Each row is a point. Each copy is the shape, with its points in the same order, stretched, turned, moved and blurred by noise. Some copies are also mirrored. Which?
In the rows, 128 means zero.

Shape, 9 rows:
[[168 159 145]
 [ 55 102 116]
 [185 108  93]
 [191 133 104]
 [181 149 125]
 [171 158  85]
 [ 39 151 149]
 [ 79 157  51]
 [182  94 135]]
Copy 1 (9 x 3):
[[179  84 103]
 [ 65 102 176]
 [151 155  56]
 [177 131  57]
 [189 107  72]
 [162  97  49]
 [ 92  46 212]
 [ 59  89 102]
 [166 159  91]]
Copy 1 is: mirrored
Copy 2:
[[134 139 127]
 [ 46 109 140]
 [122 112  80]
 [139 122  82]
 [130 137 107]
 [116 145  80]
 [ 54 143 181]
 [ 45 163  89]
 [134  88 108]]
Copy 2 is: only turned

Shape (6 x 3):
[[ 85  80 139]
 [157  79 107]
 [ 72 193 161]
 [114 164 145]
 [188  95  63]
 [ 90  96 207]]
Copy 1 (6 x 3):
[[ 67 108  89]
 [109 119 143]
 [134 188  55]
 [138 157  90]
 [110 172 181]
 [127  60  66]]
Copy 1 is: mirrored
Copy 2 (6 x 3):
[[ 78 107 160]
 [139 179 169]
 [ 79  66  76]
 [112 112  90]
 [195 198 183]
 [ 20 112  90]]
Copy 2 is: only turned
Copy 3, 6 rows:
[[ 83 130 121]
 [116  99 107]
 [125 189 139]
 [141 153 133]
 [164  91  85]
 [ 79 133 164]]
Copy 3 is: only turned
Copy 4, 6 rows:
[[181 150 122]
 [136 179 170]
 [191  64  75]
 [151 103 102]
 [104 162 214]
 [188 168  58]]
Copy 4 is: mirrored

Shape:
[[ 84  72 130 181]
 [102 158 102 139]
 [160 142 138 143]
 [110  83 209 132]
 [142 190 109 161]
 [210 138 166  66]
 [112 174  55 110]]
Copy 1:
[[168 116 189  68]
 [144 138 162 160]
 [173  96 124 117]
 [133  29 144  25]
 [165 125 138 177]
 [134  74  54  83]
 [128 200 140 187]]
Copy 1 is: mirrored
Copy 2, 7 rows:
[[128 234 179 158]
 [121 136 162  87]
 [109 111 131 134]
 [204 188 143 177]
 [ 90  88 157  97]
 [150  60  62 131]
 [ 99 111 135  45]]
Copy 2 is: mirrored

Shape, 11 rows:
[[189 156 178 173 139 139]
 [116 199 129 159 145 172]
 [ 50  89 159 105 159 117]
 [ 88  71 110  80 100 128]
 [137 108 112  89 114 167]
 [179 220 140 137 117 131]
 [ 96 169 112 129 166 126]
 [144  81  59  61  99 111]
 [135 211 145 138 149 113]
 [121 170 141 195 120 124]
 [ 63  84 115 134 228  95]]
Copy 1 (11 x 6):
[[121 174 102 116 184  77]
 [ 81 109 101  92 177 146]
 [104  37 106 181 142 116]
 [113  94 162 180  90 142]
 [124 137 139 141  84 135]
 [126 174  80 120 183 167]
 [134  73 102 132 153 175]
 [183 136 173 170  43 199]
 [127 119  66 131 200 173]
 [ 87 128 137 117 220 106]
 [198   7 120 161 126 152]]
Copy 1 is: only turned
Copy 2 (11 x 6):
[[153 125 176 218 173 163]
 [208  89 132 176  75 138]
 [104  82 112  33 132 163]
 [ 49 125  98  39 114 135]
 [ 86 133 105 111  98 154]
 [181  82 138 239  98 124]
 [187  87  73 104 101 133]
 [ 41 149  37  66 119 110]
 [194  63 110 185 103 126]
 [184 117 167 156 139 109]
 [153 115  34  15 187 146]]
Copy 2 is: only turned
Copy 3 (11 x 6):
[[149 101 120 164 188 106]
 [173 110  46 100 167 106]
 [185 125 111 100  75 193]
 [125 144 158  67  75 152]
 [143 112 145  56 132 122]
 [103  74  75 139 153  63]
 [131 117  42 100 130 145]
 [ 44 136 152  53  91 134]
 [118  78  44 142 136 103]
 [149 145  65 160 146 100]
 [125 146  51 107 119 233]]
Copy 3 is: mirrored

Shape:
[[152  82  84  65  89  72  76 139]
 [132 120 137 102  92 111  89 184]
 [134 156 112 179 137 150 127  97]
 [152 105 131 142 175 155 134 112]
 [114 160 167 138 129 104 150 152]
 [161 109 111 162 143 159 172 116]
 [124  82 185 100  64 106 106 159]
 [138  86 177 133  92  96  69 184]
 [ 88  74 159 133 127  95 110 160]
 [187  63 120  79 124  68  82 152]
 [105 150 151 147 153 176 123 128]
 [183 116 117  88 124  88  87 129]
 [143 132 111 188 152 137 138 126]
 [ 96 164 189 169 111 129 119 100]]
Copy 1, 14 rows:
[[ 57 135  77  93 246 173 130 159]
 [110 159 127 135 191 120 171 182]
 [184  96 117 139  94  90 123 133]
 [141 111 146 110  82 170 135 101]
 [188 119 148 154 137  91 171  90]
 [128 151 107 158  61 124 114  87]
 [ 48 151 175  99 154  72 172 154]
 [ 71 151 147 116 159 102 249 163]
 [127 173 145  50 156 103 189 123]
 [ 35 127 107 102 206 205 189 112]
 [191 123 169 118  86 124 129 160]
 [ 80  86 118 139 198 187 157 132]
 [175 127  94 147  89 106 159 105]
 [178  89 191 114 104  29 153 148]]
Copy 1 is: mirrored
Copy 2 (14 x 8):
[[ 90 146  98 102 113 110 205 183]
 [ 57 143 107  95 138  95 149 136]
 [158  74 117 179 139 105 110 105]
 [165 125 116 144  86  95 144  70]
 [124 147 149 124 165 117 109 114]
 [180 117  99 145  98 102  85  84]
 [ 51 173 109  76 133 164 130 131]
 [ 54 163 100  79 169 126 174 110]
 [110 154 144  56 141 122 153 110]
 [ 92 185  82 101 115 100 212 128]
 [135 103 161 141 104  89 111  92]
 [102 151 100 150 104 101 198 140]
 [166  93 114 149 141  95 120  84]
 [111 106 162 161 167 166 106 106]]
Copy 2 is: mirrored
Copy 3 (14 x 8):
[[129 174 121 126  29  92  87  41]
 [105 142 149 152  66  87  91  70]
 [148  84 103 137 134 153 122 174]
 [103 128 101 116 155 168 124 143]
 [129 106 169 122 145 127 135 155]
 [118 112  85 122 169 151 156 160]
 [ 87 174 158 141  66  91 129 119]
 [ 92 124 167 146  26 119 116  80]
 [ 88 111 146  90  80 121 126 115]
 [111 168 139 128  36 135 115  32]
 [100 120 117 136 166 133 100 170]
 [136 166 139 143  66 133 102  72]
 [133  66 107 120 133 161 139 146]
 [136 107 163 135 127 144 130 216]]
Copy 3 is: mirrored

Shape (11 x 8):
[[ 71  93 175 137  82  89 133 110]
 [163 154 100 101 137 146 131 114]
 [148 150  74 120 110 117 161 163]
 [112 175  75  84 136  91  65 144]
 [153 141 167 125 146 180 106  92]
 [ 97 114 177  94 162  92  68 136]
 [ 63 156 120 162  91 108 153 167]
 [155  76 114 107 144 161  82 183]
 [139 174  92 174 118 175 126  85]
 [142 152 102  94 103 133  97 179]
 [157 156 152 141 117  85 109 163]]
Copy 1, 11 rows:
[[133  80 188 148 132 109 107  53]
 [124 160 133 105 113 156 129 142]
 [ 93 118 158 101 100  95  87 163]
 [200  90 172 118  80 197  79 177]
 [162 182 102 112 155 151 179  91]
 [249  82 155 180 119 188 156 107]
 [125  74 151  96 139  78  53 127]
 [168  85 101 116  68 153 165 112]
 [ 90 163 122  38 158 126 136 128]
 [167 121 133 100  63 138  88 146]
 [187 145 173 116 120  82 130 148]]
Copy 1 is: only turned
Copy 2 (11 x 8):
[[171 120 102  56  18 137 139  78]
 [104 128 160 131 157 162 108 144]
 [ 88 147 117 106 137 167 148 164]
 [161 176 170  93 151 118 163 167]
 [136 115 150 141 134 163  79  84]
 [173 124 106 100 112  70 146 111]
 [149 185 104  99  46 192 169 112]
 [120  80  95  80 200 112 157 105]
 [121 184 194 126 105 230 111  85]
 [141 130 117  82 170 141 135 151]
 [133 172  82  77 134 114 121 123]]
Copy 2 is: mirrored
Copy 3 (11 x 8):
[[208 119  92 162 100 119 142 154]
 [103 120 168 126 124 166 141 103]
 [143 150 162  86 122 181 130 166]
 [108 117 136 213 120 221 138 161]
 [ 82 101 173 165 122 108 118  50]
 [105 112 121 220 156 123 157  95]
 [162 147  98 153 101 163  85 194]
 [113 109 183 117 189 127 182 155]
 [110  69 138 146  98 181  80 113]
 [132 143 191 157 126 178 125 165]
 [143 168 172 146 144 171  94 102]]
Copy 3 is: mirrored
